Each row of a before or after table is a point. One or more steps were done to the points. Then noise was added and the rows were shuffled. The steps act on columns, c1 being the first. What was done? A step turns or swaps two columns, mirrors them in a line or flattens them onto one, adds a multiple of one to another, or multiplies or shifts one. Angles are multiples of 10 degrees, from the lower column toward the higher: turns from -170 to 170, lines from 10 to 170 but not 90. Use the fewest steps. Two steps may share a column if one is a turn and the other turns, adds or multiplies; they go together, in the order done. Otherwise the lowest column goes first.
(in the rows, 128 means zero)

Before (11 x 2):
142, 131
145, 140
157, 149
138, 152
118, 72
141, 80
129, 99
144, 150
119, 72
128, 143
133, 156
After (11 x 2):
144, 147
137, 156
129, 143
120, 65
145, 160
139, 135
117, 68
141, 85
137, 157
156, 164
130, 99
Steps: add 0.5 times c1 to c2

Before (10 x 4):
157, 121, 102, 162
99, 174, 138, 80
119, 105, 180, 156
155, 137, 157, 154
142, 148, 172, 148
118, 140, 106, 96
147, 143, 145, 128
143, 99, 145, 132
130, 111, 162, 106
91, 100, 132, 83
After (10 x 4):
90, 163, 122, 118
128, 144, 103, 153
125, 146, 92, 106
159, 106, 150, 174
144, 136, 87, 99
150, 118, 102, 154
171, 165, 98, 130
123, 121, 101, 116
119, 91, 152, 132
156, 65, 139, 111
Steps: turn c1 and c3 by -140 degrees; turn c2 and c4 by -120 degrees

Before (13 x 9):
114, 156, 102, 125, 103, 119, 106, 90, 107
123, 128, 89, 152, 150, 74, 152, 105, 134
111, 126, 130, 140, 154, 137, 139, 95, 89
126, 187, 124, 102, 138, 154, 129, 110, 79
119, 173, 105, 144, 104, 76, 113, 158, 103
153, 158, 114, 143, 107, 72, 157, 108, 105
146, 115, 120, 97, 122, 132, 150, 115, 111
170, 117, 124, 107, 108, 168, 118, 170, 114
139, 147, 138, 120, 160, 141, 191, 127, 134
166, 158, 180, 101, 162, 130, 147, 55, 115
123, 130, 146, 94, 141, 133, 123, 93, 82
117, 148, 131, 135, 111, 128, 184, 128, 150
155, 166, 125, 152, 133, 104, 139, 124, 83
After (13 x 9):
118, 149, 130, 96, 110, 99, 173, 144, 150
114, 153, 101, 85, 105, 130, 105, 87, 107
126, 188, 124, 63, 139, 150, 143, 102, 81
112, 124, 126, 100, 156, 129, 138, 94, 86
145, 117, 117, 56, 119, 119, 149, 116, 113
150, 159, 114, 103, 108, 64, 124, 143, 104
153, 168, 124, 112, 134, 98, 125, 135, 80
172, 116, 122, 68, 105, 168, 141, 149, 115
166, 160, 180, 60, 162, 120, 145, 56, 113
122, 128, 90, 107, 151, 68, 122, 133, 133
140, 146, 139, 80, 162, 108, 190, 140, 132
120, 172, 106, 103, 105, 91, 88, 179, 105
124, 130, 144, 53, 141, 135, 123, 93, 82
Steps: shift c4 by -40; turn c6 and c7 by 30 degrees; add -0.5 times c6 to c8

Before (10 x 12):
115, 137, 147, 118, 146, 135, 102, 149, 122, 102, 123, 111
116, 138, 145, 96, 151, 105, 105, 36, 84, 164, 132, 159
174, 142, 148, 100, 160, 134, 166, 144, 134, 165, 166, 113
171, 112, 134, 124, 113, 170, 131, 144, 136, 106, 120, 129
137, 145, 133, 134, 168, 138, 102, 150, 108, 165, 113, 119
110, 73, 147, 119, 98, 113, 115, 142, 138, 112, 125, 110
156, 120, 147, 93, 97, 109, 118, 151, 128, 129, 113, 112
115, 137, 97, 118, 96, 200, 136, 118, 142, 108, 133, 99
132, 157, 87, 140, 140, 96, 116, 118, 124, 117, 136, 101
117, 151, 131, 131, 133, 111, 129, 71, 133, 135, 111, 110
After (10 x 12):
173, 140, 150, 111, 163, 79, 179, 147, 137, 167, 165, 101
119, 125, 143, 166, 131, 115, 77, 40, 86, 165, 128, 208
160, 140, 136, 104, 118, 101, 131, 144, 135, 101, 119, 132
92, 113, 147, 144, 106, 134, 132, 142, 137, 110, 127, 73
144, 135, 133, 127, 158, 141, 113, 150, 108, 169, 112, 94
121, 127, 97, 75, 103, 75, 165, 119, 146, 113, 136, 50
148, 137, 147, 174, 95, 125, 133, 151, 129, 134, 113, 81
121, 125, 148, 133, 144, 121, 122, 148, 120, 103, 124, 72
129, 127, 128, 152, 134, 151, 149, 73, 131, 132, 112, 81
139, 137, 90, 137, 139, 153, 145, 117, 121, 118, 135, 46
Steps: flatten c1 and c2 onto the line at 20 degrees; add 1 times c11 to c6; turn c4 and c6 by 130 degrees; add 0.5 times c9 to c5; multiply c12 by 3; turn c7 and c12 by 20 degrees

Before (8 x 18):
170, 139, 133, 105, 120, 75, 108, 167, 104, 128, 142, 89, 162, 138, 92, 149, 75, 109
138, 113, 77, 137, 120, 188, 132, 149, 153, 130, 111, 145, 132, 139, 139, 126, 165, 162
163, 120, 139, 92, 167, 108, 128, 144, 100, 124, 138, 143, 140, 116, 60, 147, 94, 88
127, 135, 142, 99, 138, 135, 123, 140, 129, 145, 147, 111, 142, 107, 130, 132, 89, 98
151, 126, 128, 67, 143, 88, 107, 151, 103, 129, 146, 109, 132, 107, 111, 141, 127, 82
135, 131, 101, 131, 105, 162, 145, 162, 135, 124, 109, 148, 83, 116, 114, 132, 142, 182
131, 129, 94, 120, 94, 164, 132, 116, 147, 134, 78, 142, 128, 121, 132, 165, 142, 177
117, 188, 67, 140, 85, 175, 136, 122, 137, 131, 115, 113, 165, 70, 122, 128, 136, 84
After (8 x 18):
69, 138, 132, 107, 121, 76, 107, 182, 105, 131, 142, 93, 160, 139, 91, 152, 157, 112
123, 124, 130, 66, 144, 90, 108, 169, 108, 131, 148, 107, 132, 107, 110, 144, 146, 80
90, 134, 143, 98, 139, 136, 124, 139, 132, 145, 146, 113, 141, 108, 130, 136, 122, 97
89, 120, 139, 95, 169, 107, 131, 165, 97, 123, 137, 141, 138, 117, 59, 146, 152, 87
164, 116, 77, 137, 121, 191, 133, 131, 157, 131, 112, 144, 135, 138, 137, 128, 143, 161
139, 191, 68, 136, 82, 174, 138, 115, 138, 130, 115, 113, 165, 71, 123, 127, 117, 84
140, 132, 102, 133, 107, 160, 141, 156, 135, 122, 107, 145, 83, 116, 113, 130, 139, 183
142, 128, 92, 119, 92, 168, 131, 102, 146, 133, 79, 143, 126, 125, 134, 164, 131, 177
Steps: mirror c1 and c17 in the line at 50 degrees; add -0.7 times c9 to c8

Before (14 x 24):
116, 137, 95, 128, 144, 143, 115, 173, 77, 129, 172, 130, 160, 85, 146, 134, 133, 134, 150, 83, 115, 109, 131, 93
132, 134, 143, 134, 138, 125, 118, 163, 113, 123, 143, 112, 170, 106, 139, 163, 166, 155, 114, 88, 100, 123, 116, 130
151, 118, 110, 138, 135, 124, 131, 120, 157, 110, 184, 137, 102, 62, 156, 96, 159, 154, 69, 132, 156, 91, 145, 122
169, 101, 104, 139, 135, 117, 181, 97, 148, 151, 108, 110, 134, 102, 107, 92, 78, 133, 157, 126, 102, 153, 100, 103
121, 100, 123, 162, 137, 156, 129, 168, 104, 125, 168, 112, 166, 101, 109, 128, 153, 94, 117, 103, 107, 91, 121, 126
152, 143, 90, 113, 121, 142, 89, 114, 150, 99, 170, 107, 114, 84, 120, 94, 169, 158, 115, 137, 134, 79, 115, 137
180, 114, 87, 88, 136, 126, 118, 137, 148, 141, 176, 130, 106, 99, 152, 117, 178, 152, 79, 114, 147, 39, 122, 154
132, 128, 135, 145, 178, 130, 122, 144, 109, 141, 152, 98, 155, 90, 147, 123, 146, 130, 134, 126, 76, 76, 149, 117
157, 124, 141, 150, 102, 111, 147, 109, 169, 177, 114, 156, 130, 93, 116, 108, 79, 116, 167, 169, 113, 121, 92, 102
139, 106, 137, 123, 127, 117, 163, 110, 189, 141, 120, 134, 129, 122, 99, 119, 106, 112, 173, 128, 99, 120, 125, 58
166, 121, 103, 136, 144, 149, 137, 108, 188, 184, 129, 119, 122, 108, 98, 138, 87, 127, 137, 160, 115, 152, 111, 80
194, 103, 134, 164, 116, 122, 144, 93, 136, 152, 119, 134, 126, 132, 93, 129, 89, 137, 161, 155, 112, 124, 120, 56
123, 138, 95, 118, 126, 121, 137, 110, 131, 136, 157, 99, 113, 93, 128, 131, 161, 150, 104, 137, 180, 70, 143, 140
114, 100, 150, 117, 169, 156, 85, 162, 100, 135, 130, 116, 149, 88, 107, 127, 125, 159, 113, 79, 123, 86, 140, 126
After (14 x 24):
153, 144, 90, 114, 118, 140, 89, 115, 150, 97, 170, 108, 143, 84, 119, 94, 171, 155, 115, 137, 136, 91, 115, 144
165, 121, 102, 137, 92, 149, 135, 106, 187, 186, 128, 120, 124, 127, 95, 137, 87, 127, 138, 161, 115, 142, 113, 129
113, 98, 148, 116, 82, 159, 87, 162, 100, 136, 132, 114, 87, 94, 110, 125, 126, 158, 113, 80, 122, 102, 139, 141
157, 125, 142, 151, 182, 112, 147, 112, 170, 178, 113, 154, 141, 105, 112, 109, 79, 116, 169, 168, 115, 82, 88, 139
142, 105, 137, 123, 133, 116, 165, 109, 189, 144, 123, 135, 128, 148, 98, 122, 105, 110, 174, 129, 100, 73, 127, 122
124, 140, 94, 119, 108, 120, 139, 111, 130, 137, 161, 102, 142, 89, 127, 133, 162, 151, 103, 135, 180, 96, 147, 142
166, 102, 101, 139, 123, 117, 181, 96, 147, 151, 109, 109, 119, 112, 106, 89, 79, 132, 157, 127, 102, 124, 101, 132
179, 118, 85, 88, 75, 127, 116, 135, 148, 141, 175, 132, 140, 92, 150, 114, 176, 150, 79, 113, 146, 87, 121, 142
134, 135, 142, 132, 176, 122, 117, 160, 113, 123, 145, 112, 89, 108, 137, 162, 163, 156, 116, 88, 99, 137, 115, 135
152, 119, 112, 140, 74, 124, 133, 119, 155, 107, 183, 137, 143, 72, 155, 98, 157, 156, 66, 132, 158, 150, 143, 149
132, 128, 134, 144, 78, 130, 122, 144, 110, 140, 153, 99, 76, 98, 149, 121, 147, 130, 137, 127, 76, 72, 150, 139
194, 100, 134, 164, 145, 121, 144, 94, 135, 152, 120, 135, 137, 157, 94, 129, 90, 141, 163, 154, 115, 90, 119, 121
114, 135, 98, 128, 148, 143, 115, 173, 78, 131, 171, 131, 95, 102, 146, 131, 135, 135, 151, 83, 114, 85, 130, 137
121, 98, 122, 161, 172, 155, 126, 165, 103, 126, 164, 112, 92, 103, 107, 128, 151, 95, 115, 101, 108, 103, 122, 138
Steps: turn c5 and c13 by -140 degrees; multiply c5 by 2.5; flatten c14 and c24 onto the line at 160 degrees; add -1 times c19 to c22

Before (12 x 64):
103, 142, 167, 113, 105, 168, 131, 140, 103, 146, 117, 127, 110, 121, 117, 150, 135, 124, 143, 135, 153, 131, 122, 154, 94, 129, 155, 175, 104, 92, 164, 142, 98, 110, 138, 121, 139, 148, 103, 145, 129, 166, 147, 146, 115, 102, 95, 145, 130, 157, 146, 106, 144, 104, 93, 140, 125, 118, 66, 154, 149, 122, 94, 133
141, 155, 119, 147, 123, 163, 123, 116, 78, 180, 129, 97, 112, 159, 147, 149, 122, 111, 117, 115, 98, 172, 155, 162, 129, 101, 53, 131, 113, 112, 145, 122, 88, 133, 94, 104, 138, 135, 123, 115, 120, 112, 170, 96, 131, 112, 153, 140, 109, 139, 127, 171, 129, 73, 132, 132, 148, 116, 98, 117, 145, 118, 175, 119
110, 127, 172, 95, 121, 100, 111, 107, 155, 127, 119, 106, 88, 134, 118, 155, 160, 163, 89, 75, 135, 114, 85, 156, 128, 105, 157, 118, 129, 125, 120, 107, 120, 114, 117, 124, 104, 188, 98, 103, 113, 110, 184, 159, 126, 108, 107, 107, 155, 84, 121, 123, 103, 120, 122, 111, 157, 105, 107, 105, 152, 60, 124, 155
105, 110, 93, 122, 128, 100, 119, 54, 166, 135, 163, 161, 119, 164, 90, 101, 131, 103, 144, 167, 86, 126, 90, 164, 178, 159, 86, 119, 111, 80, 113, 156, 135, 112, 86, 124, 131, 120, 101, 148, 142, 121, 122, 121, 104, 130, 140, 111, 134, 179, 145, 107, 115, 143, 108, 103, 144, 100, 120, 159, 90, 122, 149, 140
115, 130, 97, 122, 151, 175, 137, 166, 156, 169, 154, 139, 112, 134, 92, 161, 113, 114, 98, 110, 107, 128, 161, 160, 178, 122, 198, 106, 114, 136, 130, 139, 143, 137, 73, 111, 88, 152, 175, 113, 86, 113, 140, 105, 164, 129, 131, 152, 81, 135, 146, 108, 171, 101, 128, 139, 152, 106, 171, 84, 126, 123, 115, 128
117, 131, 159, 134, 141, 183, 168, 98, 167, 108, 127, 119, 69, 136, 96, 115, 121, 138, 130, 120, 141, 142, 83, 152, 142, 100, 121, 154, 128, 90, 84, 210, 115, 128, 129, 129, 90, 160, 120, 130, 147, 119, 147, 162, 123, 104, 88, 143, 153, 184, 132, 129, 98, 148, 89, 157, 114, 128, 116, 133, 118, 135, 106, 166
137, 123, 143, 86, 149, 110, 128, 126, 167, 135, 115, 169, 68, 123, 135, 166, 182, 93, 119, 103, 160, 93, 105, 155, 153, 105, 197, 119, 129, 99, 169, 127, 105, 129, 86, 112, 117, 155, 149, 153, 173, 107, 154, 131, 87, 140, 87, 140, 139, 112, 146, 191, 118, 86, 139, 132, 132, 122, 115, 113, 131, 95, 94, 129
136, 162, 141, 116, 129, 94, 153, 105, 133, 55, 109, 95, 123, 111, 129, 111, 99, 169, 105, 164, 141, 139, 80, 142, 113, 163, 123, 109, 126, 138, 102, 126, 132, 106, 84, 134, 111, 150, 142, 113, 122, 92, 136, 155, 137, 104, 70, 142, 156, 144, 139, 84, 98, 130, 123, 161, 168, 142, 133, 136, 157, 154, 131, 153
60, 106, 130, 145, 124, 146, 131, 107, 114, 125, 162, 117, 166, 122, 147, 146, 180, 133, 159, 121, 158, 120, 149, 140, 134, 143, 129, 78, 142, 102, 88, 164, 108, 129, 106, 115, 182, 132, 165, 125, 150, 143, 115, 125, 92, 92, 130, 169, 148, 104, 173, 128, 133, 91, 101, 132, 137, 135, 102, 134, 119, 121, 149, 128
129, 97, 142, 110, 176, 114, 81, 92, 148, 127, 159, 139, 104, 139, 142, 138, 123, 143, 94, 120, 169, 136, 86, 115, 123, 119, 162, 67, 71, 147, 94, 202, 89, 125, 98, 150, 169, 165, 150, 106, 120, 110, 142, 121, 89, 135, 120, 101, 105, 163, 142, 147, 134, 121, 143, 130, 137, 97, 152, 87, 152, 101, 171, 84
139, 134, 89, 133, 108, 139, 145, 118, 92, 108, 165, 131, 84, 115, 117, 180, 141, 153, 101, 141, 112, 163, 114, 133, 90, 114, 93, 82, 162, 97, 123, 120, 137, 100, 124, 146, 119, 123, 150, 101, 113, 84, 165, 150, 94, 137, 90, 153, 139, 136, 147, 151, 132, 115, 136, 110, 112, 114, 107, 133, 151, 164, 106, 102
165, 97, 155, 159, 148, 163, 129, 137, 161, 129, 89, 106, 70, 128, 108, 128, 136, 141, 129, 91, 125, 128, 132, 118, 143, 130, 127, 150, 132, 132, 144, 126, 144, 108, 138, 127, 91, 132, 148, 116, 141, 125, 45, 114, 77, 132, 39, 135, 89, 156, 160, 136, 53, 137, 106, 125, 123, 160, 161, 98, 120, 156, 175, 133
After (12 x 64):
161, 96, 154, 157, 149, 163, 130, 150, 227, 131, 88, 103, 72, 131, 108, 136, 137, 138, 130, 91, 127, 131, 137, 162, 144, 150, 122, 152, 135, 130, 144, 119, 140, 112, 141, 128, 92, 130, 143, 116, 143, 126, 47, 118, 75, 137, 142, 133, 88, 154, 160, 137, 52, 138, 105, 128, 123, 160, 157, 106, 119, 156, 175, 130
137, 162, 138, 119, 134, 94, 152, 121, 180, 58, 108, 93, 126, 108, 129, 143, 97, 167, 104, 163, 145, 138, 82, 183, 114, 197, 127, 110, 127, 136, 97, 129, 132, 103, 82, 116, 111, 150, 145, 112, 120, 94, 140, 157, 137, 104, 155, 144, 163, 145, 137, 85, 97, 131, 121, 162, 166, 142, 139, 137, 161, 154, 129, 148
57, 107, 132, 145, 124, 148, 133, 107, 119, 123, 158, 119, 168, 123, 150, 115, 179, 135, 160, 120, 129, 122, 154, 181, 132, 152, 126, 74, 139, 100, 88, 164, 108, 133, 106, 84, 175, 134, 163, 127, 153, 146, 118, 123, 95, 94, 135, 166, 152, 107, 174, 128, 131, 89, 101, 138, 136, 138, 101, 130, 118, 119, 148, 130
115, 133, 153, 134, 140, 181, 159, 99, 184, 107, 127, 122, 70, 133, 93, 149, 120, 140, 128, 124, 129, 144, 82, 190, 143, 110, 123, 151, 127, 94, 79, 211, 116, 130, 127, 110, 91, 159, 120, 133, 153, 120, 150, 164, 123, 100, 109, 142, 153, 188, 134, 129, 97, 150, 91, 154, 115, 125, 119, 135, 119, 136, 107, 170
100, 135, 167, 109, 100, 170, 129, 123, 149, 146, 118, 124, 114, 125, 112, 117, 133, 122, 143, 138, 133, 136, 115, 196, 94, 129, 155, 178, 103, 93, 166, 144, 95, 109, 139, 92, 138, 143, 104, 142, 128, 167, 144, 144, 120, 102, 166, 142, 128, 152, 146, 104, 144, 102, 93, 138, 127, 120, 70, 154, 149, 121, 90, 136
146, 152, 122, 149, 120, 160, 124, 131, 80, 174, 127, 97, 115, 158, 146, 108, 120, 112, 111, 116, 96, 174, 150, 201, 131, 134, 55, 130, 117, 111, 147, 118, 90, 133, 93, 154, 137, 138, 121, 111, 122, 109, 172, 97, 131, 114, 162, 137, 110, 135, 130, 172, 129, 77, 136, 132, 150, 116, 99, 121, 143, 115, 178, 117
115, 131, 109, 121, 148, 174, 138, 180, 143, 170, 156, 139, 112, 136, 94, 87, 110, 116, 106, 109, 108, 127, 161, 200, 181, 110, 199, 107, 114, 135, 129, 138, 145, 133, 78, 143, 86, 155, 173, 111, 83, 112, 136, 105, 166, 132, 102, 150, 81, 138, 144, 107, 176, 102, 134, 142, 149, 102, 169, 86, 124, 125, 117, 131
137, 123, 152, 87, 148, 108, 127, 98, 181, 134, 113, 169, 70, 117, 137, 98, 185, 93, 113, 102, 124, 92, 103, 196, 152, 64, 194, 118, 127, 103, 162, 130, 102, 131, 83, 78, 114, 153, 145, 155, 171, 105, 154, 130, 81, 135, 113, 144, 134, 111, 141, 190, 116, 84, 140, 137, 132, 121, 119, 113, 131, 98, 91, 124
111, 127, 182, 92, 121, 99, 106, 135, 159, 125, 118, 106, 84, 136, 114, 118, 159, 163, 84, 69, 125, 113, 83, 197, 128, 127, 158, 118, 131, 122, 114, 112, 122, 116, 121, 112, 104, 190, 98, 104, 108, 111, 180, 155, 122, 109, 120, 104, 154, 82, 120, 124, 101, 123, 124, 112, 161, 101, 108, 107, 152, 59, 120, 159
106, 110, 86, 126, 127, 97, 122, 39, 137, 138, 160, 159, 118, 166, 90, 143, 136, 100, 144, 165, 111, 128, 87, 207, 181, 128, 86, 120, 108, 80, 115, 157, 136, 107, 82, 179, 135, 124, 102, 144, 144, 123, 118, 123, 103, 126, 89, 113, 136, 178, 144, 105, 116, 142, 114, 99, 148, 97, 121, 159, 87, 120, 148, 138
139, 133, 116, 130, 111, 137, 144, 141, 144, 111, 162, 128, 82, 115, 115, 65, 142, 156, 103, 142, 142, 168, 113, 169, 89, 115, 91, 84, 163, 100, 119, 114, 143, 103, 123, 155, 118, 121, 149, 104, 107, 88, 165, 151, 90, 137, 179, 149, 138, 134, 150, 145, 129, 117, 134, 109, 111, 116, 108, 131, 150, 157, 102, 101
131, 96, 141, 110, 174, 113, 81, 111, 146, 126, 156, 140, 106, 139, 142, 125, 120, 145, 94, 117, 167, 136, 87, 154, 121, 108, 160, 68, 71, 150, 97, 196, 89, 131, 94, 90, 172, 173, 154, 107, 119, 111, 144, 119, 86, 134, 113, 104, 106, 162, 143, 149, 134, 120, 145, 128, 134, 102, 148, 87, 150, 96, 173, 86
Steps: mirror c3 and c16 in the line at 10 degrees; add -1 times c40 to c8; mirror c9 and c47 in the line at 150 degrees; add -1 times c12 to c26; turn c21 and c36 by -70 degrees; multiply c36 by 1.3; shift c24 by 40
